Each wall is flat, endless, passes through zero and stands at right angles to its row. A trip goes straight from one point to another. List the walls that it crosses, first one first.
(in the rows, 128 means zero)

Walls:
(1): [109 124]
(2): [144  84]
(3): [ 74 138]
(4): [151 157]
(5): [ 89 115]
(6): [ 92 133]
(7): [144 122]
(8): [137 169]
Trips:
[ 63 122] to [116  74] => 2, 7
[153 164] to [116  77] => 2, 8, 4, 5, 1, 6, 3
[ 99 126] to [103  86] => 2
[126 181] to [208 136] => 6, 3, 7, 2

Walls:
(1): [ 92 144 149 110  66 121 143  81 156 129 121]
(2): [109  97  90 112 153 116  85 130 112 152 132]
(3): [109 114 163 122  76 131 133  45  93 192 158]
(4): [ 34 111 117 155 149 132  84 148 167 105 176]
(5): [164 114 173  86 141  69 130 138 165 126 142]
Trips:
[120 136 103 158  82 111 186 165 122 175 135] to [106 164 149 134  62 151 181 131 139 114  83] => none
[135 134  63  94  69 104 153 132 123 130 113] to [170 120 140 192  95 103  99 140 163 137 166] => 2, 5, 4, 1
[115 119  88 130 113 146  94 168 131  88  69] to [119  93 167 135 135  78 163 169 107 190 133] => 5, 4, 3
[163 109 171 128 106 121 136 109 140 147 108] to [150 131 146 162 127 107 170  81  63 186 101] => 5
[131 109 166 132  95 145 166 125 141 142  97] to [136 108 136 132 144 125 145  89 167 141  92] => none

Walls:
(1): [194 160 121  98 191 109 123 113 163 154 153  98 123 116 100 104 139  84
 143 173 123 117 134 130 179 136 164 163 155 158 160 184]
(2): [178 111 129 120 101  97 161 106 161 105 129 114 146  72 176 122  80 155
 151 135  70 108 118 130 112 143 114 120 113 164 117  89]
(3): [103 131 131 157 101 173 133 160 114  53 130 164 113 137 148 125 157  95
 117 119 158 182 102 106 151  95 156 100 128 151 107  63]
(4): [130 140 145 105 118 160 152  80  78 107  83 118 114 170 117 127 157 183
 136  99 112  81 104 137 105 151 102 112 174 168 185  83]
(5): [178 132 139 119 178  88 139 155 147 116 103 135 141 119 124 182 138 104
 161 166 131 114 123 158 105 106  90 154 153 118 104 145]
(6): [ 82 131 102 106 171 150 136 174 175  79 166 136 178 102 140 129  96 121
  74 141 135 123 174 180 214 181 148  86 120 151 172 124]
(7): [187 117 130 165  58 181 175  97  90 120 122 131 141 119 159 144  98  89
 154  99 108 125 170  93 176  65 144  50  59 112 111 172]
Trips:
[106 120  94 130 103 111 144  82 165 109 126 112 148 121 212 136 105 147
  98 149 116 147 176 110 169 127  93 150 121 143 103 105] to [119 170 182 103 148 104 114 157 143 135 187  97 137  72  43  51 101 133
 107 119  97 166 148 123 184 129 145 107 100 125  67 122] => 1, 3, 7
[146  89  98 146 107 189  76 165 145  91  69  99 151 103 105 165 127 137
  71 146 134 143 117  99 154 150  84 122 135 129 105 136] to [137 150 143 100  97 123 164 141 140 109  82 145 177 127 119 156  49  69
 199 101 123 186 138 133 148 129 112 163 124 148 136 126] => 2, 1
[ 72 119 161  93 167 146 168 106 128 122 159  68 154 173 112 102 115 113
 183 146 127 120 203 102 186 101 126 142 178 119 116 123] to [129 117 144 119  97 149  72 114 120 135 171 135  80 115  80 175  67 189
 174 131 146 126 125  84  95 153 139  98  86 124 114 146] => 4, 6, 1, 2
[128 156 116 117 129 143 133 127  48 140 199 164 139 163 143 164  85 136
 183 146  90 111  97 158  81  81  96 201 147 137 132  71] to [ 67 130  78  92 148  72 129 158 123 142 167 101 157 132 122  71 113 155
 172 128 104 104  85 144 176  86 121 163 217  96 165 136] => 1, 2, 6

Walls:
(1): [130 123 172 123 115 152 162 119 109 110 130 157  73 175 145 111  91 175
 176  76 114 151 105 102 116 172 171 130 161  94  90 136 156 150 119 120
 204 109 139 159  72 129 122 119 155 113 133  41]
(2): [123 125 128 103 103 144 115 116  97 116 129 130 123  95 136 135 134  76
 100 193 113 152  76 155 112 132 128 153 134 127 135 116 132 160  96 101
  78 123 122 177 116 138 128 119  81 143 115 108]
(3): [143 132  74 154  85 129 155 177  98 131 156 117 126 157 131 128  96 163
 160 126 185  74 125 130 144 150 121  95 138  50 146 120 183  94 170 142
 168 160 124 104 110  86 151 161 170  82 109 146]
(4): [115 136 103 189  90 136 141 135 150 132 111 105 109  83 156 106  99 126
 107  88 131  82 117 177 207 113 118 119 150 154 116 161  82 177 153 158
 170 132 153 121 133 117 175 157 118 213 161  93]
(5): [154 142  67 133 144 164 139 107 118 140  52 127 150 117 151 107 157 125
  80 134 183  80 106 121 128  52 165 118 124 127 133  86 167 174 160  92
 168 147 143 143 175 136 132  84  98 179 182 173]
(6): [119 119 141 105 132 128 128 124 113 144 106  90 106 121 102  98 113 196
  78 155 178 100 188 128 149 108 191 135 152  82 159 182 105 142 110 136
 128 140 133 165  75 157 161 155  66 133 110  89]
(7): [166  99 154 115 137 145 128 155 104 164  76 108 116  80  90 174 167  94
 153 124  81 113 155 143 142 154  93 150 108 145 150 124 119 137 133 159
 128  82  84 172 154 144 117  70 162 127 153  76]
(8): [ 88 136 142 133 120 178 130 105  64 177  90 109 159 135 164 174  95 163
 192  83 189 123 150 128 157 138 138 147 114 113  92 143  56 169 159 161
 146 162 187 130  71 153 142 140 122 126 106  78]
(9): [133 108 118 133 122 151 131 152 109 168 136 109 101  98 111 105 157 143
 112 150 166 110 142  86  98  78 135 102 181 113 168  88 183 141 143 140
 176 141 196 170 155 169 143 162 128 120  93 195]
(10): [115  82 156  93 157 119 132 120 170  88 108  82  82 153  94 122 156 102
 132 162 117 122 126 137  84 130 103  91 139 169 127 149 132 162 176 127
 147 103 165 186 178 141 130 171 124 179  89 109]
(11): [ 36 112  97 136 107 150 117 194 137  97  95 109 123 142 120 178 112 103
 161 194 146 178 148 151 119 128  92 125 120 149 135 126 157  59 143 125
 131 154 141 116  80 173 151 146 112  79 113 109]
(12): [ 61  83 132 169 122 158 140  94 151 150 165 111 157 130 176 158 147 185
 131 155 151 193 133 159 112 128 146 177 127 151 133 147 111 122 116 135
 155 118 106 150 135 125 174 143 169 129 150 128]
Trips:
[157 154 193 135 104 116  93 143 117 186 105  94 106 141  97 116 155 126
 148 164  87 126 125  92 138 114 172 123 121 114 143 129  99 134 131 123
 120 109  96 171  95 114 150 166  84  99 117  96] to [132 121  96 117  79 115 152 129 174 183 141 165 118 126 128 122 101  74
 148 106 175  79 127 165  76 134 188  87 117 143 109  99 129 111 102 154
 127  87  59 133 162 123 158 115 128 103 156  83] => 9, 8, 10, 3, 4, 5, 6, 2, 12
[114 155 142 103 148 178  76 125 126 142  89 105 137 125 125 104 125 150
  77 132 137 157 168 109 190 123 151 152 117 181 110 153  92 141 135  66
 146 102  81  16  99 120 116 148 160 166 107 190] to [151  86 110 133 112 113 145 101 123 107 187  87  60 136  81 109 107 114
 135 103 154 138 114 153 154  98 162 103 190 135 159 110  94  83 166 110
  69 110 118 105 167 152 160  72  96 178 119 105] => 8, 12, 10, 2, 9
[145  81 121  95 108 110 158  81  98 162 105 108 109 101 109 147  97 103
  80 131 140 111  86 183 148 134 129 139 141 138  96 160 142  95 157 184
  66  67  47 107 143 146  90 117 155 108 199 163] to [126 102 157 132  86 177 125 148  98 140 146 133 140  93 142 122 124 149
 158 134  61  98 181 167 130 128 133 149  90 173 123 145 152 118 190 149
 142 140 140 107 140 147 123 114 169 159 165 133] => 2, 5, 8, 11, 3

Walls:
(1): [158 150 136 111 133 173 121 138 127 139 119  48  85 126 118 149 102 101
 157 124 173 123  74 149  96 165 148  95  92 134  67 158 109  77 102 113
 139 122 122 130 112 139 108  85 121 151 112 137]
(2): [129 138 127  79 137 147  93 111 156 115 157 116 146 106 131 156 150 131
 137 140 188  57 153 100 128 175 128 129 191 119 169 152 117 130 137 156
 101 119 168  97 164 119 174 165 127 121 144 133]
(3): [ 90 145 155 164 139 121 157 150 139 154 108 146 152 170 187 143  84  78
 109 123  98 149  63 159 125 101  99 122 107 108 105 178  57 102 138 150
  97 100 101  94 129 170  71 110 158 153 159  95]
(4): [ 94 127  95 180 164 163 138 121 143 166 127 184 139  95 124 113  93 101
 198 138 139 111 121 172 118 122 151  57 143  86 125 150  97 104  80 124
 118 127 166  90 105  80 162  86 113 180 161 109]
(5): [118 122 217  71 225  75 107 102 171 137 144  89 104 183 144 108 123  78
 118 130 103  96  96  76 137 110 111  91  93 103  89  90 202  79 105 107
  99 174 138 137 100 107 135 132  81 112 132 126]
(6): [160  95 149 111 123 127 151 116 138 157 134 122 148  89  84 149 116 160
  91 127 101 143 113 132 110 122 190  95 133 111 115 150  49 154  79 122
  81 108 125 140 129 164 133 183 173 126 146 170]
(7): [171  83 135  85 154 128 150 110 135 103 121 118 126 108 157 144 145  72
 184  99 125 153 124 184  95 124 113 168 122 141 157 171 147 144 172 113
  98 184 111 166 184 156 135 125 133 103  68 184]
Trips:
[181 125 125  96  72 131 123 157 143 140 142  87 151 122 159 114 157 128
  93  95 152 114 142 119  76 120 118 112 144 142  99 132 106 206 110 182
 130 146  64 139 151 188  65  73  82 120 132 158] to [194 149  97 186 116 117 158 143  75 159  80 102 134 105 130 118  65 116
 161 111 132 121 138 121  72 112 127 122 134 148 157 127 173 182 124 158
 110  98 155 158 139 182 109 120 119 143 135 168] => 3, 4
[127 105 130 142 141 161 155 131 177 150 167 144 106 128 190 107 120  84
 113 161 180 151 111  88 165 194 166 177  64 117 175 173 158  76  96 109
 101 122 157 102 179 135 124 198 118 103 169 115] to [119 162 114  69 191 147 107 127 110 187  79 114 136 155  78 136 174 119
 157 123 100 104 138 118 180  99 124 124 129 168 116 102  90 118 115 131
 149  98 190 139  74 126 102 139 133 116 134 113] => 7, 6, 3
[143 107  86 134  77 113 120  68 156 219 122  99 109  64  77 108 184 156
 113 129 144 147 140 145 149  95 101  37 162 120  95 144 167 101 120 148
  75 123 173 143 151 120  78 160 164 105  90 113] to [112 155  96 156 117 126 129 105 131 136 125 117 132 137 164 107 105 123
 129 105 136 131 112 128 153  79 105 163  94 144 110  97 113 119 100 165
 154  89 194 176  76 151 111 152 129 122  76 120] => 2, 4, 3, 6
[153 164 157 112 147 122 142 127 111 117 145 137 151 162 147 110 134 129
  81 174 163  78 132  76  86 116 105  91  69 122 153  88  57 145 150 139
 112  69  83  89 124 164 140  37 111 167 159 122] to [102 145 147 202  78 140 160 137  81  82 127  76 181 118  47 169  80  29
  77 120  94 102 151 122 181 152 152 164  95  94  82 133 185  92 137 103
 105 149 148 133 178 164 138 118 143 128 187 149] => 4, 2, 6

Walls:
(1): [185  82 130 157 150 144 124  96 106 122 122 156 166 106 100  75 158 136
 114 158 115 106  75 164 142 118 128 124 107 156 172 174 130 153 142 115
 174 156  76  78  90 112 145 139 151 106 192  81]
(2): [137 150 139 166 129 110  80 159 171 104 170 100 138 123 182 133 167 127
 204 134 172 102 130 125 113 141 106 119 185  80 161 145 107 118 164 139
  72 146 118  74 155 187 113 129 166  88 194  75]
(3): [198 146 118 128 136 138 110  88 170 175 102 136 159  91 151 100 138 173
 130 133 148 179 158  83 124 123  79 106  76 170 115 152 118 106 114 113
 154 100 124  59 146  94  73 137 145 121 161 129]
(4): [107 122 187  76 131 149 136 117  99 144 122 124 166 167 129  84 127 117
 103 126 160 125 104 140 130 147 101 120  90 160 140 145  81 176 151 151
 138 114 112 129 122  88 180 101 204 140 180 167]
(5): [154 155  91 182 143 124  57 163 126 128 118 190 152 124 108 157 174 163
 171 132 148 112 149  85 106 119 125 117 110  68 106 112 156 116 119 189
 126 119 130 123 110 117 101 158 123 103 154 140]
(6): [149  99 112 114  64 160 127 133 112 128 121  97 134 122 122 125 126  90
 137 188 120  76 137 121 162 161  57  88 119 106  95 155 116  88 132 223
  75 139  95 161 120 193 106 136 114  87 106 105]
Trips:
[ 93 181 135 103  85  93 128 112  85 126 151  86 141 100 175 104 138  89
 138 138 174 126 112 105 100 127 191 200 127 154 135 161  95 120 129 151
 138 150 125 140 107  94 114  91 134 151 191 130] to [ 21 162  94 119  87 136 119 116 135 193 119 160 132 138 162 152 175 119
 143 120  93 103 126 151 119 143 140 163 197  74 138 153 156 135 120 107
 102 157 154 137 155 213  97 117 146  95 103  85] => 1, 4, 6, 5
[146 111 123 133 113 155 165 133 121 125 122 158 134  78 128 163 134 130
 123 118 166 154 119 125 125 122 163 101  83 183 144 130 154  90 121  86
 118 121 110 143 104 136 140 157 123 143 100 132] to [ 87  81 139 137  89 155  90 153 216 104 153  62 198 124 159 110  82 119
 110 127 116 157 172 101 140  90 163 128 133 114 174  96 176 169 120 145
 145 137 198 118  89 135  97 128 101 171 149 149] => 1, 2, 3
[ 37 145 115 173 109 124 137 131 111 123 128 116 102 103 153 136 154 159
  81 169  78 161 107 147 200 165  97 110 172 148 122  96  84  82 108 115
 142 132 116  92 164 141 145  83 149 201 140 123] to [152  97 131 121 148 139 121 132  92 100 164 135 128 127 146 181 131  74
 145 141 101 162  82  90 181 150 125  53  92 107 122 116 115  97 122 178
 127 152 112 124 141 156 131 139 133 171 155 121] => 6, 2, 1, 5
[126 108 179 144 126 161 217 159 110  72 150 166 106  96 122  98  93 136
 138 130 164 138 121 110 106 132 103 155 143 131 107 115  93  89 116 178
 102 113 118 121  89 108 133 108 117 107  97 107] to [112 160 103 110 119 110 151 134 171 129 177 129 173 133 121  65  90 142
 162 130 160 141  90 107 162 170 122 123 144  67 124 121 110 117 101 166
 153 130 156 148 142 110 101 126  79 180  44 148] => 4, 5
